Rows are points. Each table stands for the endless flat space through its points: a line for two points, a plane for three, and so on. Write the one point that lies in both, or say that there is none.

First:
[[-16  27 -41]
 [-11   2  -6]]
Second, 2 rows:
[[ 11  -3 -11]
 [  3   2 -14]]
They share: [-13  12 -20]

First:
[[ 17  22 -24  -4  24   2 -14  -9]
 [ 24  26 -27   1  16   6  -8 -12]
 [ 17  12 -23  16   6  -7 -13   3]
 [-10  19 -14 -53  79  -2 -44 -14]]
Second (4 x 8):
[[ -8  36 -39 -19  42   8 -13   8]
 [  6  33 -42   9 -11   1   4  15]
 [ 30 -11  20   5  29   7 -38  -1]
 [  6  14  -5  -5  36  22 -26  22]]
They share: [ 10  18 -21  -9  32  -2 -20  -6]

First:
[[ -1 -31 -46  -6   6  -8  20  44  23 -18   4]
 [-15  -2 -13  -8  18  11  23  36  19 -23  10]
 [ -7 -10 -22  -6  24  16  29  41  17 -18   1]]
Second:
[[-13 -18 -32  -6   9 -16   7  35  25 -28  21]
 [ -5 -15  -3   1  17  12  -8  11  -8 -35  30]
 [-37  -9 -11   0  -6  -1  16  26  16 -16  12]]
They share: no point

First:
[[  6  16 -19   7 -11  29  28 -29  22 -10 -19 -17  -2 -14]
 [  0  24 -23   5 -16  35  31 -31  27 -16 -16 -15   1 -21]]
Second (5 x 14):
[[ 27  -4  -9  31 -28  30   1 -35  16   3 -16  -9  -7   6]
 [ 32   3 -20  32 -55  24  -4 -35  10  -8  -5   5   7  21]
 [-20  19 -19 -25   0  28  43 -38  16   5 -12 -42  -8 -23]
 [-11 -14  -7 -19   6  34  51 -31   8  -7 -28 -31 -23  14]
 [ 24  23 -20  30 -43  24 -10 -41  20  10   2 -12   9 -18]]
They share: no point

First:
[[ 13  34   8 -40  17 -16 -15  -9   6  12 -24 -27  22  47  41 -13 -23 -26
   18 -21   5  22  18  30]
 [  8  22  -1 -60  13  -7   2  14  -9  20  16   4  55  12  40 -17 -37 -11
   17 -11  26  -8   5  54]
 [-31  12  39  -7  35  10  13 -27 -12  33   5  -5  35   5  36 -14 -55 -65
   32  10  -4 -14  29  17]
 [-24  10  53  -2  18  -4  10  -5 -24  46  14  14  37  -2  12 -39 -48 -41
   40  23 -19 -20  10  27]]
Second:
[[-20  14  31 -43  12 -36  17  -8 -24  52  -7 -67  15  28   8 -33  -7  -4
   -4 -46   4   0   8  66]
 [ -3  15  65 -16 -16 -48   4  16  -9  43 -11 -15  26  15  31 -40 -55 -25
   60  -2  13  24   9  31]
 [-58 -20  27 -70  19 -33  27  31  33  16 -15 -26  46  29  36  -2 -40  -1
   43  -3  13  21  28  50]
 [-15  11  25 -40  21 -20   6   2 -21  31   1 -36  34  27   3 -40 -15 -23
    6 -14  -4  -8  25  44]
 [-16  22 -25 -52  65  22 -22 -11   4  -3  -1  -5  52  40  13 -21  14 -25
   -4  19 -39 -19  25  43]]
They share: no point

First (4 x 24):
[[  6   3   5  39   7 -22 -15  -7 -22  33   9  10 -46 -10 -49  33  12 -21
  -13  10   2  12 -17  17]
 [  4  10 -19  23  44  -7   5  27 -17 -24 -15  35 -30  -8 -26  -4  34  -4
  -18 -23   1  19  -9 -15]
 [-11  30  -3  28  11 -43 -11  15 -18  23  27  33 -26 -17 -18  26   5  -6
   -5 -19  -8  43  11  -6]
 [  1  14   2  26  16 -38  -2  17 -20  14  19  35 -27  -8 -21  22   7 -15
   -7 -11  -8  43  11  -1]]
Second (5 x 24):
[[  6 -29   1  -4  21  17  11  35 -20 -15 -15   9 -25  21 -37  19   8 -31
   -9  -2 -12  47  20   7]
 [  4  16  -5  43  14 -53  19 -27 -29  -6  15  41 -10  12   4  -4  18  -6
  -40 -17  35  19  17   1]
 [-19  29 -13  73  33 -88  37 -56 -48 -27   6  33 -14  15  12   4  11  -8
  -74  -8  63  26   5  -5]
 [ 47 -37  11 -23  27  50 -23  94   6  15 -12  33 -50 -15 -72  16  29 -32
   46  -2 -69  32  -7   7]
 [ -4  24 -15  59  34 -72  30 -31 -33 -10   8  43 -26  -6  -3   2  13  -7
  -47 -13  39  15  -6  -3]]
They share: [ 14  -4  -1  25  30 -19   7  19 -21  -6  -3  33 -32   0 -30  10  20 -20
 -14  -5  -3  29  -1   1]

First:
[[ 12   6 -68 -51 -31  27 -11  23 -46 -46  22 -20  37  -2  65   4  21 -42
  -42  22  -3  -1  25   1]
 [  0  13 -43 -86 -33  61 -39  22 -57  -7  -9  25  58  13  60  12  10 -25
  -14  30 -26  16   9 -53]
 [ -5  26 -23 -17 -58  27 -56 -10 -31   3   3  32  55 -42   5  26 -14 -52
   -6   9   3   3   8 -12]
 [ -7 -24 -26  29 -29  -2 -28 -11   1 -19   5   6  42 -33 -49  32  11 -32
   18  -3  -2  15  13  19]
 [ 19  13 -40 -39 -55  38 -42  17 -29   3   6  34  38 -14  37  12 -16 -52
  -22   8 -18 -14  18 -19]
 [ 21   5 -47 -89 -42  61 -30  34 -47  -5   4  24  39  21  75  -2   1 -30
  -24  32 -29  -8  15 -48]]
Second (5 x 24):
[[  9 -67 -59 -71 -84  21 -46   1  24 -20  -2  30  -3   9  17  -6  38 -30
   56  13 -10 -42  27 -26]
 [ -8  -2 -32 -27  -1  56 -11 -15 -28   3  44  13  67  -4  -2   2 -12  -2
  -16  42 -37  24  16 -23]
 [ 30 -42  -2 -40 -48  69 -33 -38 -28  -7  25   0  53  -6  25 -29  29  -5
    3  31 -18  -2  45 -41]
 [ 11  -9 -40 -22 -51  -9 -41  27  -1   7  26  21  18  25 -15  29   9 -22
   33  11 -43  22 -30 -23]
 [-21  -1 -51 -29  -2   7  -5  27 -16 -16  -4  11  41  -3 -13  32 -18 -30
   -2  22 -13  -1  -4   4]]
They share: no point

First (6 x 24):
[[-11 -30 -23  51  81 -31 -38   3  -6 -60 -35  -4  20 -29 -21 -16  -5 -38
  -21  11  15 -22 -32   5]
 [ 17 -29 -64  35  59 -13 -25  28 -41 -93 -45 -25  33  11  20  31  -4 -26
  -49  45 -19   5 -43  14]
 [ 27  53 -22 -18 -23   9  -2   5 -28  -1  20 -15  17  17  -8  43   9 -18
   28  -4  -2  22 -36   4]
 [ 41  13 -31  12   1  -8  -3 -14 -45 -25   5  -9  13  17  20  43  15 -21
    0   3  -2  47 -30  23]
 [ 50   0 -29  25  13 -18 -26 -44 -38 -15   3   9 -29   3  31  39  52 -37
   14 -12  16  70 -30  10]
 [ 15 -25 -21  35  61 -36 -12  -5   0 -51 -40  -9  31   1  24  11  -2  -5
  -25  26  -7  16 -15  11]]
Second:
[[-11  29 -23   3  16 -14 -24  14 -13 -18  12  -4  10 -10 -22  21  24 -34
  -18  18  10 -13 -35   4]
 [ 16   5 -14  24  28 -11   0  -4 -10 -30   3  -4  16  -7   5  12  21 -16
    6  -3  13  11 -38   7]
 [ 43 -29 -11  29  54 -18   4 -22 -14 -41 -30 -25  20  -8   5   0   1 -25
   28 -38   9  39 -37  -9]]
They share: no point
